Every row gives one point. Any point is a mix of the corners, with weights that add up to 1. It lies inside the corners' shape when no weight is negative. Is each point inside? If not, which corners have a negative weight?
In the rows, zero is written as 128.

Corners:
(1): [144  56 119]
(2): [130 102  75]
(3): [ 96 180 172]
(4): [143 204 160]
Points:
[123 134 175] -> outside (2)
[138 172 137] -> inside
[123 216 163] -> outside (1)
[142  68 120] -> inside
[133  89 128] -> inside
[120 148 150] -> inside
[111 146 155] -> inside
[109 104 131] -> outside (4)
[117 168 100] -> outside (1)

Corners:
(1): [ 99  99 123 140 138 123 128 152 107]
(2): [110  93 123 112 108 143 129 138 171]
(3): [177 151 119 165 189 149 137 141 122]
(4): [115 126 134 107 158 119 120  98 135]
(5): [122 153 165 121  32  84 136  47 118]
(6): [249 176 166 125 161  77 131 145 132]
(7): [111  99 137 149 190  94 113 157 198]
(8): [136  94 172 154 153 120 150 118 114]
(9): [114 107  85 111 137 121 206  82 113]
(10): [126 196 149  99  92 136 169 120 117]
Points:
[147 111 136 135 160 104 134 115 158] -> outside (1, 10)
[106 118 129 124 134 127 141 114 139] -> outside (6)
[131 161 145 117 111 124 152 112 123] -> inside
[132 132 135 133 146 110 142 110 124] -> outside (2)
[143 180 134  90  89 116 154 115 124] -> outside (3, 7, 8)
[ 71 114  93 117 112 138 149 104 154] -> outside (6, 8)
[130 133 138 127 133 119 148 128 125] -> inside
[131 146 142 104  91 108 163  81  79] -> outside (2, 3, 7)
[126 111 129 136 145 116 134 127 135] -> outside (10)

Corners:
(1): [127 118 193 137 134 105  80 140 116 128 101 165 145  74 134 204 141 108
 130 107]
(2): [140 100 100  93 172 142 133 145 105  88 145 136 109 105 144  90 175 137
 148 160]
(3): [171 148 164 145 194 142 193 140 173  82 163 142  96 105 142 166 107 124
 110 182]
(4): [147 125 119  90  97 100  90 141 143 117 196 103 123 120 112 167 124 160
  80 204]
(5): [ 77  80 132 213 120  98  73  57  87  87 109  75  43 178  66  84 126 115
 134 105]
(6): [106 131 104 177 103 164 135 121  74 183 153  90 177  84 162 191 146 135
 171 109]
(7): [ 74  80  99 139  88 170  64 107  98  60 138  91  98 174  77  61  20  76
 114  52]
(8): [152 176 103  93 134 111 159 148 131  84 108  82 114 117 165 151 132 114
  57 133]
(9): [ 66  71 105 104 107  93 103   8 114 153  94  93  79 168  62  80  39 119
 147  62]
(10): [106 175 104 115 162 111 183 200 175 115 153 175  87  92  79 166 174 140
  93 129]
(11): [ 73  69  90 182 159 106  60  32 109  92 156 125 142 171  73  85  87 116
  71  85]
(12): [166 127 167 103 149  37 186 188 129  93 193 107 153 137 113 129 151 134
 110 145]
(13): [170 152 146 123 129  95 134 128 176 130 164 125 145  68  89  95 178  69
  96 148]
(14): [ 98 233 175 129 123 163 119 105  73 150 140 146 163 156 164 161 169 125
 151 150]
(15): [131 166 178 164 151 183  88 181  86 223 122 127 139 108 171 137 139 174
 107 117]
(16): [218 133 105 119 150 136 129 177 131 160 136 152 132 155 104 180 167  78
 120 154]
(17): [171 138 113  98  74 114 171 137 156 112 197 163 110 125 190 146 177 133
  74 107]
(18): [ 43  38 118 147 104 128 104  55 180  94  89  73 128 213  94  79  99 102
  94 101]
(19): [ 30  45 131 153 114 114 102  57  68 145 125 124  89 147  83  81  63  52
  91 126]
(20): [ 99 129 177  98 169 206  83 125  78 167 164  78 130  98  97 181 167 111
 103  82]
(21): [136 123 172 145  98 184 159 130  59 113 106 142 161 111  83 149 140 158
  88 124]
Points:
[113 122 136 142 136 139 123 118 113 127 131 117 122 128 114 130 133 110
 115 109] -> outside (4)
[125  96 119 122 128 113 128 119 138 104 145 114 110 126 105 131 124 113
 100 126] -> outside (14, 15)
[108 119 135 136 119 126 117 102 116 132 136 114 121 138 107 133 110 112
 103 111] -> outside (2)
[ 66  85 125 144 123 126 115  81 117  78 121  93 105 160  92 109  94 119
 112 111] -> outside (13, 15, 16, 17)
[112 132 164 113 131 121 147 133 124 107 129 117 110 124 112 124 137 123
 107 118] -> outside (4, 6, 11, 16)
[113 119 118 129 123 122 118 119 118 125 152 109 122 140 103 115 133 123
 101 125] -> outside (1, 3)
[130 137 141 121 132 135 124 140 120 132 138 113 111 121 127 144 143 113
 118 127] -> outside (11, 21)
[119 127 133 123 135 129 116 130 124 139 141 110 107 128 126 136 137 111
 121 123] -> outside (11, 21)
[ 79  88  96 143 139 197 106  95 117 113  88 117  61 179 110  73  82 109
  65  64] -> outside (1, 4, 6, 12, 13, 14)

Corners:
(1): [127 112 147 103  58 104 126 100 125 156  89  45  73 182 157 193 106  85
  82 138]
(2): [186 172 105 142 140 178 207  96 170 126 166 208 153  97 133  68 185 122
 112 102]
(3): [127 133 189 123  88 212 138 132  99 159 141  86 118 147 119 165  90 142
  91 228]
(4): [170 150 150 192 212 143 196 110 107 116 201 132 109 103 152  90 134  81
 133 123]
(5): [172 141 186 108 149 131 165 142 174 121 143 133 190  63 202  57 153 120
 164 115]
(6): [136 122 154 188 196 143 208  92 142 136 173 185 201 106 169 145 165 163
  90 166]
(7): [100 112 175 115 112 117 126 128 144 129  67 109  74 160  91 137  52 139
  82 132]
(8): [164 149  99 140 190 160 191  81 115 184 194 169 157 113 183  96 118 176
 193 138]
(9): [131  75 140 110 138 139  41 120 178 175 103 105  91 167  95 155 139 115
 123 122]
(10): [ 43 104 140 122 111 168 143 142 159 143  62  22  83 150 118 124 116 100
  87 135]
(11): [105 161  62 134 137 149  80 169 137  78 163 135 111 141 193 115 169 168
 143 130]
(12): [136  74 111  76 107 129  94  85 145 160 127  72 130 118 126 126  57  83
  42 118]
(13): [174 169  97 182 173 161 142 128  98 175 110 165 134  46 194 105 153 146
 148 177]
(14): [104  34 153 104  70 106 156 183 125 185 112  93  89 110  91 127 102 121
  98 130]
(15): [ 55 115 124 162  73 120 101 124 191 144 118 125  79 136 131 122 103  66
 127 176]
(16): [198  99  92 196 137 156 150  97 140  73 126 143 162 101 123  95 136 118
 189 104]
(17): [109 114 119 127 135 178 131 128 151 108 130 142  78  82 197 177 140 152
 148 121]
(18): [ 66  87 147  53 129 137 136 126 105 127  81 107 107 164  93 168 107  67
  98 186]
(19): [120 100 106 127 122 139 110 196 197 158  95  98  99 195 150 170  64  70
 124 125]
(20): [ 89 199  75 166 145 118 101 148 135 149 152 137 152  65 150 173 154 139
 170  77]
(21): [ 84 118 196 126 109 221 122 115  58 165  93 158 118 190 177 128  70 119
  55 152]
Points:
[100 104 167 109 127 142 118 142 141 164 131  78 104 147 158 149  90 136
  96 124] -> outside (2, 13, 15, 16, 18)
[121 113 148 132 121 149 136 128 135 133 119 114 122 116 136 125 127 117
 110 141] -> outside (8, 19)
[139 132 141 131 132 160 152 121 139 136 132 141 136 117 150 110 131 119
 119 135] -> inside
[100 138  94 130 116 158 165 162 162 125 158 124 156  98 159 147 133 117
 147 145] -> outside (1, 4, 7, 9, 13, 21)
[121 125 136 134 131 149 137 129 137 142 119 129 115 131 144 131 118 118
 124 141] -> outside (12)
[120 123 130 137 139 142 133 127 136 147 133 122 127 123 151 137 115 127
 130 139] -> outside (2)

Corners:
(1): [159  91  49 104  46 137  86 102  95 148 219 129 169  58  94 114 168  97
 103 185]
(2): [149 128 130  85 151 116 134  48 127 182 112 147 101  97 151 145 144 137
 150 103]
(3): [147  94 133 132 130  83 137 117  99 209 150 114  83 173 117 142 132 116
 172  81]
(4): [172 164 100 162 108 103 133 109  74 175 120 138 119 117 153 135 163 177
 163 122]
(5): [136 139 137 102 159  89 204 130  61 180  87  93 102 138 124 115 164  86
 161 155]
(6): [135 206 105 154 114 138 133 150 122  86 187 173 103  91  68  81 181  88
 138 128]
(7): [169 104 157 151  94 196 144 148  88  60 149 177 145 147  82 166 152 148
 142  75]
(8): [103 146  66 113  41 163 181 164 103 120 196 188  90  74 116  80 145 158
 142 130]
(9): [182  82 148 202 166 166 116 162 163 139 124 124  91  90  73 200 140 184
 153 119]
(10): [105 142  92 126 106 100 136 102 123 175  94  80 134 123 143 158  96 106
 180 140]
(11): [154  99 121 133 160 112 147 147 158 159 106 129 161 150 150 148 174 136
 189 113]
(12): [213 103 167 144 144 122  96 183 169 122  76 142 125 147 140 176 136 170
  93  78]
(13): [138 120 144 128 154 175  95 110 113 163  71 112 110 157 158  87 161 142
 158 135]
(14): [ 97 179  72 156  86 185 190 116 100 111 183 204 108 154 116 148 198  99
  75 107]
(15): [165 138  20 104 115 137 161 118 112 141 158 202 145 111  28  78 125 117
 103 132]
(16): [207  61 132 217 103 155 120 131 184  71  82 130  87 135 139 139 168 161
 149  89]
(17): [ 89 117  56 108 106 109 141 109  73  67 243 182 172  82 103  59 113 129
  67 161]
(18): [155 144 134  96 119  99 133 121 141 155 109 128 111 198 140 142 146 161
 161 202]
(19): [151  70 187 180 141 108 100 124 111 189  68 167  81 140 165 180 140 105
 186 129]
(20): [ 60 134  12 111  59  98 122 108  74  84 167 177 127  79  48 101 204 123
  87 155]
(21): [112 154 130 148  50 124 155 110 129 147 168 168 168  97  53  75 157 143
  74 140]
Points:
[151 111 132 126 133  74 127 129 128 162 112 106  96 126 166 164 138 137
 168 137] -> outside (7, 13, 14, 15, 21)
[141 126  94 136 108 131 135 123 111 127 142 155 127 110 101 120 154 134
 126 136] -> outside (3)
[158 134 110 142 102 124 151 141 121 132 162 157 109 118  83 135 165 133
 131 108] -> outside (10, 13, 17, 19)
[139 123 110 130 114 144 125 122 111 144 131 140 119 121 124 112 155 136
 140 135] -> inside
[137 135 105 125 110 121 141 120 105 137 140 150 124 126 120 116 152 121
 135 130] -> outside (9)
[113 122  86 127 101 116 160 119 122 133 168 152 130 113  86 127 152 113
 144 145] -> outside (4, 12, 13)

Corners:
(1): [164  59 116 162 184 118 160 126 157  94 147  91  91 180 112 198  78 104
 167  76]
(2): [142 135 188 106  92  87 154  98  80  85 125 200 127 113 157 150  98 176
  96  96]
(3): [185 133 132 142 152 158 116  86 128  94 166  87 135 107  85 138 146 184
 193  80]
(4): [124  72 152  87 167 197 105  62  77 183  75 169 105 188 118 156 137 137
 185  94]
(5): [193  87 102 168  73 177 193 165  64  74 173 151  62 146  80 127 122  90
 167 146]
(6): [172  92  95 136 169 144 109  54  98  48 103 145 181 178  79 180 124  97
 163 146]
(7): [128 144 100  93 111 150 135 125  93 122 140 138 192 137 117 154 112 168
 122 201]
(8): [180 148 115  90  44 134 133 137  68  80 168 119 160 171 166 154  79  60
 109 149]
(9): [105 162 182 145 150 156 113 132  83 150 169 120 109 107 141 171 164  87
 118 159]
(10): [159 156  79 103  93  95 200  43 153 146 164 123 197 135 152 113 138 133
 180 133]
(11): [139  52  98  93 156 102 127 140  68 144 146 105 203 101 161  83 108 105
 105 180]
(12): [147 133 119 156  51  91 189  78  51 170 152 136 109 115  90 119 137 139
 114  98]
(13): [ 96  97 183 156  61  87 152  89 158 132 101 117 111 116  65  85  77  98
 113 154]
(14): [188 155 164 115  60 129 146 117 150  79 156  84  93 168  82 198 173  98
 115 118]
(15): [173 166  89 100 129 162 187  65  46 108 121  94 160 138 129  91 155 170
 148 136]
(16): [144 156 168 169 146 136 106 170 157 176 140 106 114 123  45 117 171  85
 130  91]
(17): [123  91 127 175  75 185 143  79 111 144 104 176  93 129 126  85 133 118
 100 140]
(18): [126 140 114 149 167  80 105 115  87 175 110 125  95 126 122  98 130 175
 174 107]
(19): [129 168 153 101  74 132 125 142  91 146  98 128 159  80 137 161 147  82
 102 149]
(20): [121 103 128 185  79 151 181 104 139 101 124 104 123 181 116 118 164 183
 181  96]
(21): [209  40 164 141 158 192 162  49 101 195  85  94 155 189 160  94 128 186
 178 137]
Points:
[159 102 118 126 141 111 157  89 114 127 132 112 145 144 100 123 127 161
 167 113] -> outside (8, 9, 17, 19)
[137 133 135 132 104 132 135 122 101 119 132 128 128 126 108 142 133 124
 129 129] -> outside (10, 21)
[172 120 101 128  95 147 156  66 132 136 116 103 163 142 102  80 151 124
 176 130] -> outside (1, 2, 7, 9, 12)
[149 107 107 134 141 147 143 105  81 127 126 138 150 146 128 137 128 126
 146 134] -> outside (3, 13, 14)
[136 133 132 140 125 116 114 154 129 133 150 105 129 132  79 154 140  80
 145 121] -> outside (2, 15, 17, 21)

Corners:
(1): [123 144 163 125 142 131 162 138 112 126 117 143 144 142 136 138 110 117
 133 115]
(2): [130 107 145 111 139 137 158 121 139 129 116 133 128 138 131 154 134 133
 139 127]
(3): [118 129 139 138 147 121 120 135 136 138 115 136 128 108 130 117 126 126
  54  64]
(4): [133 121  52 164 144 121 105 124 136 127 142 138 123 145 165 156 121 128
  93 133]
(5): [ 87 118 152 160  99 117 170 141 140 116 124 122 149 123 128  92 131 125
 131 121]
(6): [142 117 121 110 123 129 118 108 124 135  87 137   7 146 131 141 102 137
 131 135]
(7): [125 115 130 134 145 133 130 118 146 113 119 126 152 126 130 145 111 138
  93 134]
(8): [139 119 132 126 127 127 144 126 121 111 119 117 134 125 154 121 128 134
 122 115]
(9): [103 107 147 128 141 109 122 115 126 132 135 139 119 141 138 125 121 131
 135 125]
(10): [111 144 145 122 130 126 117 117 142 134 112 128 146 126 122 134 134 119
 137 134]
(11): [138 114 106 149 145 118 104 128 125 142 131 124 144 122 122 131 130 133
 133 129]
(12): [131 114 147 120 142 133 102 117 114 123 143  94 140 130 116 122 119  83
 141 129]
(13): [142 127 148 116 133 152 120 108 107 136 129 120 120 136 127 124 130 130
 140 137]
(14): [125 108 138 124 149 145 104 137 135 114 126 126 145 135 113  86 118 128
 135 116]
(15): [131 113 150 139 125 132 122 116 124 133 111 138 140 137 145 138 129 115
 127 129]
(16): [ 90 103 145 129 133 137 116 129 138 145 124 117 148 115 143 133 128 136
 142 125]
(17): [ 97 115 134 113 145 150 121 130 121  76 139 135 147  96 116 142 140 125
 114 120]
(18): [135 119 141 139 135 118 133 137 130 138 115 127 139 127 141 126 151 135
 107 132]
(19): [138 130 149 125 106 129 116 158 125 151 134 115 150 119 133 127 114 114
 140 104]
(20): [138 119 119 131 144 150 106 117 147 135 128 122 146  98 138 139 128 115
 134 136]
(21): [149 151 109 182 152 120 150 140 145  91 137 133 146 143 142 149 125 140
  98 144]
Points:
[134 116 127 132 141 136 114 123 128 122 131 126 129 128 134 133 121 127
 122 125] -> outside (1, 5, 10, 18)
[126 120 133 138 134 126 130 129 134 130 121 127 135 130 136 128 123 126
 120 121] -> outside (13, 17)
[122 123 135 138 133 128 127 129 130 124 123 128 136 127 133 125 125 125
 122 124] -> outside (2)
[125 120 147 125 140 129 124 129 128 122 122 125 138 128 127 131 124 122
 123 121] -> outside (4, 5, 13, 20)

Corners:
(1): [140 114 133 147 117 135 109 108 120 107 102 102 128 115 103 134 170 167
 138 151]
(2): [147 145 126 136 111 138 172 102 114 109 101 147  98 121 141 120 116 121
 114 142]
(3): [100 149 149 134 108 117 120  96 160 107 126 153 104 109 138 130 143 128
 103 131]
(4): [154 129 146 112 135 131 116 121 124 124 116 151 151 136 132 100 154 130
 144 145]
(5): [111 139 142 124 168 115 116 130 118 148 136 135 144 134 167 152 134 109
 129 143]
(6): [134 146  77 119 103 113 221 117 111 146 115 162 110 146 103  87 104 121
 104 116]
(7): [ 98 156 147 112 108 124  80 118 109 166 123 116 129 121  64 141 143 145
 112 151]
(8): [134 129 117  95 121 124 113 249 172 133 130 109 152 155 179 130 155  79
 136 124]
(9): [ 95 160 129 111 100 167 143  94 129 125 137 154 139 124  76 108 136 132
 167 145]
(10): [136 133  36 121 154 116 132 120 104 106  89  96 146 141 129  97 124 142
 119 154]
(11): [139 138 145 151 136 138  90 116  90 102 108  73 111 139  99 121 119 152
 124 131]
(12): [ 87 123 134 126 113  98 115 113 118 194 136 152 125 141 135 142 113 105
 139 156]
(13): [104 149 136 131 115 127 110 123 120 123 148 118 114 106 131 130 126 154
 114 143]
(14): [134 154  95 116 112 147 127 137  97 109 107  88 140 148 150 138 163 148
 144 155]
(15): [143 140 109 124 114 161 133 150 121  99 100 120 109  74 148 112 183 122
 105  96]
(16): [119 154 142 143 135 108 127  83 115 162 125 160 111 131 118 128 108 143
 142 151]
(17): [154 115 132 122 106 159 128  97 202  95  90 124 110 139 156 126 159 141
 100 128]
(18): [144 140 132 151 105 141 137 100 137 120 141 150 118 130 139 118 147 125
 130 149]
(19): [167 131 132 132 108 121 151  96 104 135 119 153 170 142 146 124 124 127
 167 146]
(20): [107 129 130 134 124 130  99 197 100 162 116 127 166 146 157 145 135 121
 132 132]
(21): [142 106 134 126 109 138 110 121 118 123 107 142  88 140  82 145  95 134
  99  98]
Points:
[130 133 123 129 117 132 126 120 125 131 115 126 123 133 126 130 132 132
 126 137] -> outside (3, 4)
[123 137 137 130 113 130 125 119 125 138 126 139 124 129 129 129 135 127
 131 140] -> outside (10)
[131 139 117 123 121 128 125 129 121 128 116 125 133 135 131 124 136 131
 130 141] -> inside
[128 136 127 131 124 119 121 125 112 138 121 130 131 130 130 128 132 132
 131 143] -> outside (9, 17)
[127 142 130 127 118 132 139  81 122 134 118 154 113 121 101 117 123 128
 121 132] -> outside (1, 8, 13, 14, 20)
[126 144 135 134 105 135 130 119 128 133 123 135 123 126 130 127 141 132
 131 142] -> outside (4, 5, 10, 21)

Corners:
(1): [152 122 121 167  55 102  70 135 109  97  41 109 122  72  62  92  54 102
 128 114]
(2): [116 169 129 121  98 116  85 172 140 101 112  93 130 104 148  85 132 117
 125 127]
(3): [133 115 158 157 207  95 137  64 111 111 179 176 127 163 142 164 224 160
 111 122]
(4): [124 116 172 110 215 133  95 155 109 203 103  93 158 181 142  85 128 136
 152 129]
(5): [ 96 200 121 102 134 157  76 116 181 147 163  80 174 124 153  97 153  85
 165 127]
(6): [186 145 249  90 206 190  94 134 118 135 151 170 231 149 157 102 166 234
 166 133]
(7): [143  51 155 156 173  83 133  84 136  96  68 107  81 141 143 122 170 188
 104  93]
(8): [121 144 168 107 162 121 139 110  92 123 102  76 111 217 126 120 173  50
 134 129]
(9): [107 113 104  75  97 160  30  64  91 177 198 180 140 100 142 176 218  95
  79 126]
(10): [ 89  99 136 180 120 126 121 129 149 134  94 106 117  92 131 112 103 156
 168 118]
(11): [103  39 140 117 125 118  77  81 116 118 129 101 136 105 110 208 126 160
  83 111]
(12): [134 175 134 113  71 143  95 122 128  92 106 141 171 116 115 175  48 139
 159 135]
(13): [131 100 111 133  95 112 113 131  21 146  94  82 122 202 147 123 175  62
 137 137]
(14): [ 94  98  99 132  84 156  85 121  73 145 102 114 127 124  79 124  67 110
  79 154]
(15): [204 130 141 202 135 136 130 139 100  83 152 164 126 125 180 158 137 204
 120 114]
(16): [106 156  76 161 134 100 167  95  90 170 161 136  82  81 182 129 205  74
 141 126]
(17): [149 161 134 140 126 114 132 192 198 117  85  61 140 169 149  88 125 127
 104 165]
(18): [131 166 155 116  90 138 147 110 126 121 127 153 150 124 137  65 138  72
  46 102]
(19): [104 158 184 120  92  90 133 117 150 118 114 103 120 118  60  64 114 131
  85  87]
(20): [129 151 135 182  99  89 146  85  56 119 111 111 105 169 145 153 116 107
 101 168]
(21): [ 68 190 123 153  98  87 149 156 122 132  39  77 127  80 135 140 111 134
 144  85]
Points:
[131 136 148 134 143 125 119 113 110 130 129 128 137 134 140 127 156 132
 130 126] -> inside
[112 122 127 137 113 131 103 114 102 135 117 120 129 126 120 129 124 122
 110 133] -> inside
[132 144 142 128 127 123 111 125 120 125 120 114 139 140 137 118 144 121
 115 128] -> outside (10)
[110 140 112 165  88 100 151 131 101 108 114 104 103 129 135 142 122 104
 102 133] -> outside (1, 4, 5, 6, 7, 9)

Corners:
(1): [146 117 128 120 115 164 229  95 151 151 152  73 137 190 174  75 117 151
 106 111]
(2): [122  94 115 186 102 140 151  71 133 118 188 158 183  96 160 166 119 118
 139 134]
(3): [187 186 185  67 202 106  62 173 215 147 146 101 167 122  41  71 124 104
 181 100]
(4): [195 122  81 103  97 102 193 183 173 222 123 202  99 229 148 155  83 190
 131 145]
(5): [164 198 157 114 149  88 113 184 158  87  94  66 120  47 112  48 169  90
 211  98]
(6): [ 78 114 147 142 169  79 167 132  98 106 121 196 128  55 111 108 158 118
 136 109]
(7): [117 142  91 163 109 109 172 144 112 143 168 119 166 144 122 168 159 103
 131 191]
(8): [ 73 167 166  94 200 101  46 149 126 124  98 167 210  58 162 142 123 132
 140 106]
(9): [156 113 138  92 124 121 215 138 231 239  66 152  54 127 138 130 111 150
 110 171]
(10): [115 142 100 182  60 161 141 153 114 168 151 149 120 138 142 147 122 125
  86 130]
(11): [143 132  83 184 123 135 160  31  85 165 118  62 115  92 143 173 131 152
  93 106]
(12): [200 176 224  83 114 131  88 145 160 106  70  91 146  16  81 109 138  77
 196 156]
(13): [122 172 118 133 101 135 183  27 144 143 145 116 115 134 169 115 156 153
 125 148]
(14): [121 143 141 201 172  81 104 111  97 191 166 127 144  97 130 142 151 115
 147 148]
(15): [179 173 174  47 189 112  67 140 181  89  91 152 143  69 118 132 190  59
 156 146]
(16): [ 72  92 178 146 157  91 103 129  67 134 203  89 144 109 156 160 104 110
 168 132]
(17): [128 117  60 165  93 136 187  75 116 179 131 116 121 135 131 102 120  91
  87 138]
(18): [128 127 117 126  52 128 199  90 159 161  66 100  77 207 168  87 164 118
  92 135]
(19): [108 206 162 129 157  99 132 124 102  93 137 129 165  68 139 147 166  89
 229  86]
(20): [143 248 203 134 191 110  67 146 186  77  85 120 145  77  95  95 118 113
 202 122]
(21): [ 70 133 100 155 154 187 142  88  69 156 129 108 145 136 150 175 185 160
 169 185]
Points:
[143 128 142 123 122 124 139 138 142 160 117 139 117 103 120 136 148 106
 160 148] -> outside (1, 7, 8, 11, 13, 20)
[130 143 136 133 133 128 146 109 138 143 129 119 134 115 140 119 131 123
 140 127] -> outside (7)
[117 145 135 133 159 102 124 113 132 144 126 137 136 107 140 131 138 124
 152 124] -> outside (1, 7, 10, 12)
[137 142 140 120 128 112 143 128 130 144 162 151 159 125 139 135 123 119
 150 131] -> outside (5, 9, 11, 18, 20, 21)
[121 141 131 126 122 124 161 132 136 135 121 134 134 118 141 126 140 121
 141 143] -> outside (3, 11, 14)
[129 146 123 140 118 130 145 126 131 150 132 129 134 123 139 132 133 123
 129 131] -> inside
[128 139 132 141 127 120 160 112 131 142 133 123 129 121 134 121 142 120
 139 132] -> outside (8)
[126 153 135 132 139 122 132 114 126 131 134 120 146 113 137 124 142 119
 147 129] -> outside (9)
[136 150 140 126 133 113 141 122 147 140 126 123 130 112 132 119 138 114
 142 132] -> outside (21)
